Each point is reached from the start by the listed moves, each made once or not at all, plus a little noise. Is the number of moves made odd or even? Then give how often each move was made.

Moves:
(1): [ 20 -28   0  15]
(2): [ 25   4   8 -33]
(3): [-1 20 37 35]
Start: [-19   0 -22  11]
Points:
[-1 -9 12 60] => even (1, 0, 1)
[  6   2 -12 -20] => odd (0, 1, 0)
[  2 -27 -22  29] => odd (1, 0, 0)
[-18   2 -19  12] => even (0, 0, 0)

Moves:
(1): [ 6 -7  2  5 -3  3  0]
(2): [ 8 17  5  9 12  0 -7]
(3): [ -6 -12  10   4  -7  -2  17]
(4): [  3   1  -9   4  36 -16   1]
(5): [-2 -5 11 -5 12  4  3]
(6): [-10   3  -5   7  -4  17   7]
Start: [ -7 -10   8  -1  12  -2  -6]
Points:
[  1 -20  10   1  55 -11  -2] => odd (1, 0, 0, 1, 1, 0)
[-21 -16   4  12  36  -3  19] => odd (0, 0, 1, 1, 0, 1)
[  6   0  14  15  21   3 -12] => even (1, 1, 0, 0, 0, 0)
[-7 -9  9 26 46 -1 14] => odd (1, 1, 1, 1, 0, 1)
[-15 -24   5  17  34  -1  20] => even (1, 0, 1, 1, 0, 1)
[ -5 -15   9  -4  60 -16  -1] => even (0, 0, 0, 1, 1, 0)

Moves:
(1): [ 29  -5 -28   8  -4   5   9  -7  -8  20  21]
(2): [-1 20  9 -6 -4 -1  5 -1 -7  9 13]
(3): [  6 -19  19  -4 -17  -4  20  -6  21  10   2]
(4): [-14  -2   5   8  17  -3   5   6  -8   2  -7]
(5): [ 11 -23 -11 -12  19  -8  -8   2  -3   1 -24]
(6): [ -7  -3  -6 -11   6  11   4  -1  20   0  -5]
(7): [-11 -13   3 -16  -9  -1   2   7   2 -21   8]
(8): [  7  -4  -3   7  -7  -5   7  18  -5   6 -15]
Start: [-15   2  12   1  -4 -11 -12 -19   8  21   0]
Points:
[ -6  -8 -15   6  16   0   5 -21  11  40  11] => odd (1, 0, 0, 1, 0, 1, 0, 0)
[-20 -11   4 -13  26 -15   0   2   6  39 -35] => odd (0, 1, 0, 1, 1, 1, 0, 1)
[-39   9  28 -13  -3 -15   3  -6  -4  11  15] => odd (0, 1, 0, 1, 0, 0, 1, 0)
[ 35 -50 -12   2 -14 -21  17 -14  14  60 -16] => even (1, 0, 1, 0, 1, 0, 0, 1)
[ 30 -44  -9  -8  -9 -18   8 -31  17  52  -1] => odd (1, 0, 1, 0, 1, 0, 0, 0)
[ -2 -26   0   2  -2  -3  27 -28  33  50  15] => even (1, 0, 1, 1, 0, 1, 0, 0)

Moves:
(1): [16 -4  3 -5  7 11  8 17 -7 17 22 25]
(2): [-11   0  10   5   6  -8 -16  11   8  -9 -12   3]
(3): [ 10 -24   8   2  -1  -6  25   2  11  20 -13   3]
(4): [ 14   2   3  22  -3  -5   4 -21   9  -1  -1  -3]
(5): [ -7  -3   3 -16  24  13 -11  10  -8   3  -4  14]
(6): [-19  12   9   0   4   4   6   2  11   4 -11 -18]
(7): [-1 -2  0  4  8 -8 18  8 -4 -4 -4  6]
(8): [ -4 -16   5   7   3   1   7  -3   7  -2  11   3]
(9): [-13   4 -12 -15  -4  10  25   4  22  -1 -18   0]
(10): [ -5  -4 -19   9  12  -6   5  12   2   3   2   4]
(11): [ -8  15 -16  -1  -3 -10   7 -14  -2  12  15   9]
Start: [ -8   1  -1 -10  -2 -12   2  12   1   5  -3   9]
Points:
[-22  16  13   0   8   0  28  26  46  16 -23  17] => odd (1, 1, 0, 1, 0, 1, 0, 0, 1, 0, 0)
[-44  21 -18  -5  50 -12  48  42  32  30 -16  50] => odd (1, 1, 0, 1, 1, 1, 1, 0, 1, 1, 1)
[-25  16 -16 -24   6 -10  26  30  23  25   3  47] => even (1, 1, 0, 0, 0, 0, 0, 0, 1, 0, 1)
[  6 -40  10 -14  25  11  60  23  35  39  -8  51] => even (1, 0, 1, 1, 1, 0, 0, 1, 1, 0, 0)

Moves:
(1): [  8 -16 -13  11   3   0 -10  10  -5   0   6 -12  -1  -4  -2   5]
(2): [ 3  5 -9  6 -2  4 -2  4  1 -8  2  5 -3  2  9 -4]
(3): [ 12 -11   4 -12  12   1  -1  26  -5   8  -4  10   3   5  -5  -6]
(4): [-16  17  -5  13   4   3  -1   2  -4  -5  -7  -1  15  -4  -4  -9]
(5): [ -4 -16  -3  -8   8   0   7   3  -2   7  12  24  -7  -3  -4   9]
(6): [ -2 -22 -12   6 -16   9 -14   0  11   2  14 -18  -6  -8 -14  -6]
(7): [  4  -5  17 -28   2  -8  22  14   2   3  23  -8  -6   0  -2   4]
(8): [ -3 -11  -5 -15  -7  -5  -1  -2  -8  -5  -3  -4 -11  -8   1   9]
(9): [ 29   8   0   4   6 -12   3  13   9  10  -7  11 -16   1 -10  11]
(10): [-10   1  -5  -7  -2 -18   1  -1  -5  -2  12  17  20  -4  16 -13]
(11): [ 12   4  -9 -11   8   8 -29 -14  15 -18   0 -25   2   6 -27  10]
(12): [ -8  -8  15  21   7 -11   7   4 -10  -6   3   6  -2  -5  14 -26]
(13): [ -5 -23  -5  -6   3   9  -1  15  10 -18   0   0  28 -15   2  -3]
(14): [ -1 -11 -15   7  -3  -6  12 -13  -3   5   3  -4  -7   4   3  -5]
Start: [  1   3  -4  -9  14  -9   5 -18   4  -3  16  19 -11   6   7  14]
Points:
[  2 -52 -16  -6  46 -33  32  31  -8  -7  12  59  -9 -18   5  -6] => even (0, 0, 1, 1, 1, 0, 0, 1, 1, 0, 0, 1, 1, 1)
[-16 -40 -43 -11  23   2  -1  16  -4 -31  26  31   9 -25  10  22] => even (1, 1, 0, 1, 1, 0, 0, 1, 0, 0, 0, 0, 1, 0)
[-17 -42 -15 -25  15  -2 -15   2  19 -60  47 -25   4 -25 -13 -12] => even (0, 1, 0, 1, 0, 1, 1, 1, 0, 0, 1, 1, 1, 0)

Moves:
(1): [-2 -1  5 -5  2 -3  5  4  3  1  1 -1 -4 -4  6 -9 -1  2 -3]
(2): [ 10 -11 -10  -4 -16  -3 -14  13 -14  -4  -6   3  -2  -4   6  -1   3 -13
  10]
(3): [ 1 -3  0  3  8 -6  2 -3  7 -1  6  2  1  2  0 14 -3  3 14]
(4): [ -2   1   6  -2  -4   7   4   0   0   1   3 -13   5   0   6   3  -6  -1
   1]
(5): [ 5 15 -5 -2  4 -5  2 -2  0  7  6  2 -5 -9 -2  1  0 -3 -4]
(6): [-6 -8  1 -5 -6  6 -7 -4  1 -2 -1  0 -2 -2 -6  1  1 -6  6]
(7): [-7  9 -2  6  8  3 13  0 -1  4  6 10  2 -3  3 -3  1  6  4]
(8): [  9  -3   6   0  21   0  10   4  -4  -1  -7  -1 -11 -11   5  -9  -1  16
 -10]
(9): [ -6   2  -1  -6 -10  -4  -4  13  -7  -4   0  -3  -6   8  -3   8 -13  -5
   8]
(10): [-12   4   6  -5   8  -4   0   1  -1 -11  -3  -7  10  -9   1  -3  -4  -8
   1]
(11): [ -1  -6   8  -6 -17  -2  -7   8  -8 -10  -3   7   6  -7   1   7  -8   4
  -2]
(12): [ 5  9  6 -1  1  2  0  0  5 -3 -3  5 -2  0  4 -5 -8 -4 -2]
(13): [ -4  -4   1 -14  -4   2  -1   0   1   3  -8   4   9   2   1   8  -3  -8
   1]
(14): [ -9  -3  13   0   0   8   3   8  -5  -5  10   7   7   4   0   5  -4 -12
  -5]
(15): [ -2  -5   6  -8   3   5  -6   4 -10   3   8  -2   3   0   2  -4   2   8
   5]
(16): [-8 -1 -1  4  5  1 -3  0  1 -6 -5  2 -7  4  9 -1 11  6 -4]
(17): [  3  -3   7  -9  -8   3   2   7   6  -5 -10  -2   8   2  -9   4  10  -2
   2]
(18): [ -2 -11  10   0 -13   1 -10   6  -6  11  -4  -2   1   1  -2   4  -1  -7
  10]
Start: [  1   3  -4   7  -8  -7 -13  -7  -2   3 -17  -2 -11  14  -5   9   2  -3
   2]
Points:
[ -1 -14  29 -22 -18  11 -24  23 -20   5 -33   2 -23  -5  23   6  -6 -35
   3] => odd (1, 1, 0, 1, 1, 1, 0, 1, 0, 0, 0, 1, 1, 1, 0, 1, 0, 1)
[-18 -23  17 -41 -31  -4 -24  22 -17 -19 -27   9  20  -8  -1  22   1 -17
  41] => even (1, 1, 1, 0, 0, 1, 1, 0, 0, 1, 1, 0, 1, 0, 1, 0, 1, 0)
[ -9 -19  23 -19 -11  15  -8  35 -29 -12  -9  -3  -8   8   0  27  -8  -8
  37] => even (0, 1, 1, 1, 0, 1, 1, 1, 1, 0, 0, 0, 0, 1, 1, 0, 1, 0)
[  1 -28  20 -12 -33 -14 -40  36 -24 -16 -38   8 -37   2  16  16 -18  -7
  28] => even (1, 1, 1, 0, 0, 1, 0, 1, 1, 0, 1, 1, 0, 0, 0, 1, 0, 1)
[ 10   8  17 -28  -2 -14 -16  17 -17  -4 -17  12 -16  -1   3  28 -30  10
  13] => even (0, 0, 1, 0, 1, 0, 0, 1, 1, 0, 1, 1, 1, 0, 1, 0, 0, 0)
[-11 -40  27 -18 -60   5 -43  36 -25 -17 -37  10  -6   8   0  19  13 -29
  14] => even (1, 1, 0, 0, 0, 1, 0, 0, 0, 0, 1, 0, 0, 1, 0, 1, 1, 1)
[-32   2  38 -15 -14   1 -23  24 -19 -33  -3  -6   5  19  13  32 -30 -12
  17] => odd (0, 0, 1, 1, 0, 0, 0, 0, 1, 1, 1, 1, 0, 1, 1, 1, 0, 0)

Moves:
(1): [-3 -3 -2  5  6  5 13 -8 -8  8  5  5 -3 11 -4 -4  5  6  7 -1 11  5 -3 -1
  4 -1 -8]
(2): [  7   0   1   3  -7   7  -6   9  -5  -5  -3  -3  -6   8   2  -1   4   3
 -10   0   4   2  -6  -6   3  10   9]
(3): [ -6   1 -14   3  -5  -1   0   0   2   2  -1  -3 -11 -10  -9   7  -8   2
  13 -10  -4   0   8   5  -4   8   3]
(4): [  0  -1   1 -10  -1  -7  -2  -2   3   6 -12 -18   3  -4 -14  -9  -1  -7
  -2 -14   5   1  -3   0   8   4   2]
(5): [  5   0 -11   5   5  -8   1   8   5  -2  11 -13   3  -4   1   2  -3 -10
   0  -6  -9  -6  -3  -3  -4   6   3]
(6): [ -2   4   9   0 -14  -5   3  -1   1  -3   2   0   6  10   1   3  10  -5
   0  -6  -3   0 -10   5  -3 -14  -1]
(7): [ -3  11  -5 -11 -20   3   0  12  -1   2  12  -6  -6 -13  -6   9   9   6
 -13  -4  -1  -4   5   4   6 -12   0]
(8): [ -6   1   5   3  -7  -1  -1   1   3  -3   8  -9 -12   0   6  -1  -1   4
  -1   0   2  -5  -5   3  -6   4  -3]
(9): [  7  -9  -3   7  -1  15  -4   0   2  -5   7  -8 -17  -9  -1  -7  -2  -8
   0   4   0  -1  10  -6  -5   4 -10]
(10): [ -8  -1  -7   5   7   4  -1   5   6  -3  14   3  12   3  -3  13  12   3
  -1   6   5  -2   0  -5  -9   9 -11]
(11): [-10  -6   3  -1  -4  -6  -3  -4  -9  -2  -4   2  -3  -1   0  -9  -1   0
   4  -5  -4   3   2   7   1   0  -4]
(12): [  7   0  12 -10 -11   5  -3  -6   2  -2  -6  -8   6  -1  14   5  -2  -7
  -7   0   4   6  11   8  19  -2 -10]
(13): [  6  -1   2   8  -6  -6   0  -9   3   6  -1  -5   4   3   5  -7  -7   1
  -5   2 -11   1  -1  -5  -7   1   5]
(14): [-4  4 -1  5  3 -5  2  3  0  3 -3 -3  5 -1  1  1  4  1 -1  2 -3  6  5 -4
 -7  1  2]
(15): [ 8 -6  2  2  9 -8  0 -8  2 -9 -2  0  4  7  1 -2 -7 -7 -5 -1  4 -6 -1 -5
 -6 -2 14]
(16): [  7   4  -1  -4  -3   9  -5  -6  -1  -9   8   3  -3   8   7 -12   7   6
  -2  -3  -2   2  -9  -2  -1  -1  -3]
(17): [-7  2 -4  1 -2 -6 -3  6  2 -2  0  1  0 -1  3  1 -3 -1 -3 -5 -2  5 -7  0
 -1 -8  0]
(18): [ -8   5   6  -4   3  -3   0   0 -14   8   3   4 -12   3  -4   1 -15   2
  -3  -7   7  -5  -9   7  -6   0 -10]
(19): [  8   5   0   5   2 -10   0   4   4   0  -1   0   7  -2   2   5   2  -8
   6  -1   8  -1   6   6   3   0   2]
(20): [ 4 -5  1  8  4 -1 -1 -6 -4 -5 -2 -5 -2 -5  2 -2 -4  4  6 -4  1 -5  0 -3
  1  6 -5]
(21): [  6   3   0   1  -4   5  -1  -5   4   7   2  -6  -2  -3   2  -1   9  -4
   2 -13   3   0  -4   1  -7   4   2]
(22): [ 6  0  6 -1 -2 -1  7 -5  4  5 -5  4  3 -4 -6 -1 -8  0 -5 -3  0  0  0  8
  1  0  1]
(23): [ 1  2  6 -3 -7 15  1 -1 -6  3  6 -1  4 -4  8 -7  4  6 14  0  5  3 12  1
  0  6  1]
(24): [ -5  -4   1   2   8  -7  -8  10   5  -6  -2   0  -7   6  -2  -6  -7   3
  -7  -3 -10  -2   1   5   5  -2   8]
Start: [  7 -10  -9   4  -7  10   0  14  -2 -10  -7  -3   0  -1  -1   4  -2   6
  -4   6  -5  -5   2   4 -11   0  -6]
Points:
[-13 -10 -10  14 -21   7 -16  15 -15 -21   4  -7 -44   5 -10 -17 -14   8
   0 -24 -24  -2  -2  22 -32  -3 -21] => even (0, 0, 1, 0, 0, 1, 0, 0, 1, 0, 1, 0, 0, 1, 0, 1, 0, 1, 0, 0, 0, 0, 0, 1)
[ 23  -8 -23  23 -43  34  -9  -2  15 -20  40 -36 -27 -29   8  -6  -1  19
  -4 -23  -5 -18  11  -2 -52  21 -14] => odd (0, 0, 1, 0, 0, 0, 1, 1, 1, 1, 0, 0, 1, 0, 1, 1, 1, 0, 0, 1, 1, 1, 1, 0)
[ 19 -15  17  -4 -19 -23  -2  -7   2 -23 -25 -14  13  27   2 -26  -5 -13
 -18 -37   5   8 -14  36  20 -25  -4] => odd (1, 0, 0, 1, 0, 1, 0, 0, 0, 0, 1, 1, 0, 0, 1, 1, 1, 0, 1, 0, 0, 1, 0, 1)
[ 12  -7   2   9 -13  28   9  -8  -9   0  18 -19   0  16 -10 -20  15  -2
  -4 -34  23   3 -18   3 -44   4 -27] => odd (1, 0, 0, 1, 0, 1, 0, 0, 1, 1, 0, 0, 0, 1, 1, 1, 1, 1, 0, 0, 1, 1, 1, 0)
[-17 -17 -23  26  -7   4  -3  20  -6 -15  26 -24 -24 -21  -4   2 -32  -1
   8 -20  -7 -12  13  11 -60  29 -22] => even (0, 0, 1, 0, 1, 0, 0, 1, 1, 1, 1, 0, 0, 1, 1, 0, 1, 1, 0, 0, 0, 1, 1, 0)
[ 15 -30 -21   9   1   4 -27   1   1 -28   9 -51 -30 -11  -6 -14 -26 -18
  -7 -51  -6 -21   4  13 -20  36 -28] => odd (0, 0, 1, 1, 1, 0, 0, 0, 1, 1, 1, 1, 0, 0, 1, 1, 0, 1, 0, 1, 1, 0, 0, 1)
[ 30 -26  -9  27  -7 -19  -5  -3   5 -26   6 -36  -8  25  -4 -44  -5 -23
  -9 -29 -15  -7 -10   6 -16  -3   0] => odd (1, 0, 0, 1, 1, 1, 0, 0, 1, 0, 1, 0, 1, 0, 1, 1, 0, 0, 1, 0, 0, 0, 0, 1)
[  6 -15   7   9 -51  -5   4  -6  -8 -12  -4 -17  -5  -2   7  -7 -21  13
  -6 -34 -14   0  17  32   4 -19  -3] => odd (1, 0, 1, 0, 0, 1, 1, 0, 0, 0, 1, 1, 1, 0, 1, 0, 1, 0, 0, 1, 0, 1, 1, 1)
[ 38  -4  -6  11 -24  13  -8   8  18 -19  26 -41  20  -7  24  -3   5   7
 -29 -20 -19 -13  17   4 -20  17  -1] => odd (0, 0, 0, 0, 1, 0, 1, 0, 0, 1, 0, 1, 1, 1, 1, 1, 0, 0, 0, 1, 1, 1, 1, 1)
[ 23 -10  20  13 -22  -2 -12  20  14 -17  -4 -46 -12  13   0   4  -6 -22
 -40 -31  18 -12  -5  20 -20  19 -12] => even (0, 1, 0, 1, 0, 1, 0, 1, 1, 1, 0, 1, 0, 1, 1, 0, 0, 1, 1, 0, 1, 1, 0, 1)

Moves:
(1): [-5  8 -3  0  6  2  9  5 -5  3  0 13  5 -5  6  5  0  4  8 16  6  0  3  0
 -5  6  4]
(2): [  1   2  -2  -9   0   6  -2  13   3   6  -8   6  -2   1  -6  -4   5   0
   3  -3   4  12   4   0 -10  -6   6]
(3): [ 1 -7 -3 -4  2  2  3  1  1 -1  1  3 -9  2  0  0 -6 -2 -1  3 -2  3 -4 -3
  7 15  0]
(4): [-14   7  11   0   3  -6   1   4  -4  10  -8   0   2   2  -1  -9   9   3
   5  -5   6 -11  11   2  -5  -1   5]
(5): [ 6  4 -4  3  3  1 11  0  1  2 -2 -3  3 -5 -5 -6  8  0  2 -1 -3  2  3  1
 -7  5  2]
(6): [-12   1   6   3   6   2   4  -6  -7  -8  -4   4   9 -11  -1  -8  -4   2
  10  11  -7   3  -1  -2   5   4   0]
(7): [ 10   7 -15  -1  -1  -1   3  -3  -4  -2   6  -3  -2   0   7  -1   5   1
  -7  -3  -8   8   1  -7   8   3   1]
(8): [-4 -2  4 -9  3 -4  4  0  8  1  6  7 -3  4 -2 -3 -4  2 -2 13  0  3 -3 -3
  9  7 -3]
(9): [ -5   2   9   0 -13  12 -17  -6  -7 -11   4   0   8 -10  -4   1  -7   5
   8  -4   9 -11  -7  -3   0  16   0]
(10): [ -4  -1  -8 -13  -7   6  -9   6   2  -5  -2  -2  -6   9  -6   1  -6   2
  -6   3 -10   0  -3  -1   1   5  -2]
(11): [  9   4  -9  -7   0  -3   9  -7  -7   5   4   2  -6  -2   3  -5   8 -13
   8 -11   1  -5   3  10   8   0   4]
(12): [  0  -6  12   8 -11   3 -11   4  -5   6   1  -1   2  -2   1   3   5  -5
 -15  -4  -1  -4   1   9  -5  -1  -7]
(13): [  6 -11  -9  -1 -18   5   0   3   3  -4  11   4  -6   6   7   9  19   8
  -9  -3  -3   3   8  -4   4  -4  -6]
(14): [ -8   2  -3  -4   8  -6  -1  -2  11   7  -7   4  -7   3  -7  -6  -6   6
  -3   1   1   2  -4   7  -5   4 -13]
(15): [ 2 -1 -2 -6  1  2  4 11  4 -6  0  1 -5 -1 -2 -1  1  1  4 -8 -2  5 -7  7
  6 -2  2]
(16): [ -3  -4  -3   8   8   5   2  -1   2   6   1  -1  -2   4   2   0  -6   3
 -10   2  -3  -6   6   1   6  -2  -1]
(17): [  4  -2  -4   7 -11   1 -15   8   1   0 -10 -10  -7   3  -3  -2  -7  -5
   3  -4   0  14   0  18   6  -2  10]
(18): [  1   7  -2  18  -3   1   5  -9 -18  -6   4  -2   0   6   4   8   9  -3
   0   1   6   2   2   3  13  -1   3]
(19): [-1  5  0  3 -9 -1 -3  2  0 -5 -7  5 -3 -7 -3  4 -7 -3  0 -3 -6  3 -8 -5
 -2 -3 -3]
(20): [-11  -9  -6  -3  -8  -1  -6  -1   4  -2   7  -3   6  -1  -9   4 -10   7
  -7  -4  -1  -4  -7   3  -7   0  -3]
(21): [ 3  0  6 -6  5  0  4  4  5  7 -2  3 10  1 -4  6 -3  4  2 -4  1  0 -1  6
 -8  3  4]
(22): [  5  -5   0   7   5  -2  13  -1  -1  17   0  -3   2   7   3 -12  -3   0
  -5  -4   0  -3  -3  13   1   4  -1]
(23): [ -4  -8  -1  -8  -5  -2 -20   7   9   8 -15  -5   4  -3 -11  -3   2  -3
  -1  -8   0  -5 -18  -7  10  -5  -3]
(24): [  8   7   5   3   2  -2  -5   2 -15  -2  -2   8   0   0  -9  -6   4   1
  15   5   3   6  -1   6   0   2   9]
Start: [ 16   0   5 -17  -7   5  -2   5   3   3   9   3  -4   7 -14  -1  -3   7
  -3   7   6  19  -6  -9  -5  17  -2]
Points:
[ 12   1 -10 -25 -33  33 -16  14 -29 -17   3  35  -5  -4 -32  11   1  15
  25   7  -3  20 -35  -2  39  51   9] => even (1, 0, 1, 0, 0, 1, 0, 0, 1, 1, 1, 0, 1, 0, 1, 1, 0, 1, 1, 0, 1, 0, 1, 1)
[-11   8 -26 -33 -43  30 -45  46   3   2 -26  19  -6  -7 -59 -22  -4  39
  11  -2  -9  41 -26   5  -1  35   6] => odd (1, 1, 0, 1, 1, 1, 1, 0, 1, 1, 0, 0, 1, 1, 1, 1, 1, 0, 1, 1, 0, 0, 1, 1)
[ 25 -11  -8 -25 -46  34 -51  35  14   3 -15  -9  -8  -3 -43   1 -24   7
 -25 -24 -19  28 -42   4  15  48   0] => even (0, 0, 1, 0, 1, 0, 1, 0, 1, 1, 0, 1, 0, 0, 1, 1, 1, 0, 1, 0, 1, 0, 1, 0)
[ -7  12  12 -13 -18  13   0  17 -15  20 -16  46  -1  -1 -42 -32  18  29
  28  24  15  26 -25  -5  11  60  -2] => odd (1, 1, 1, 1, 1, 1, 0, 1, 1, 0, 0, 0, 1, 1, 0, 0, 0, 1, 1, 0, 0, 1, 1, 1)
[ 27  -1  -1 -56 -16  21   3  25  -1  16  14  20   6  11 -56 -26 -10  18
  19 -12   7  24 -26  27 -12  50  15] => odd (0, 1, 0, 0, 1, 0, 0, 1, 1, 1, 1, 0, 0, 0, 1, 0, 0, 0, 0, 1, 1, 1, 0, 1)
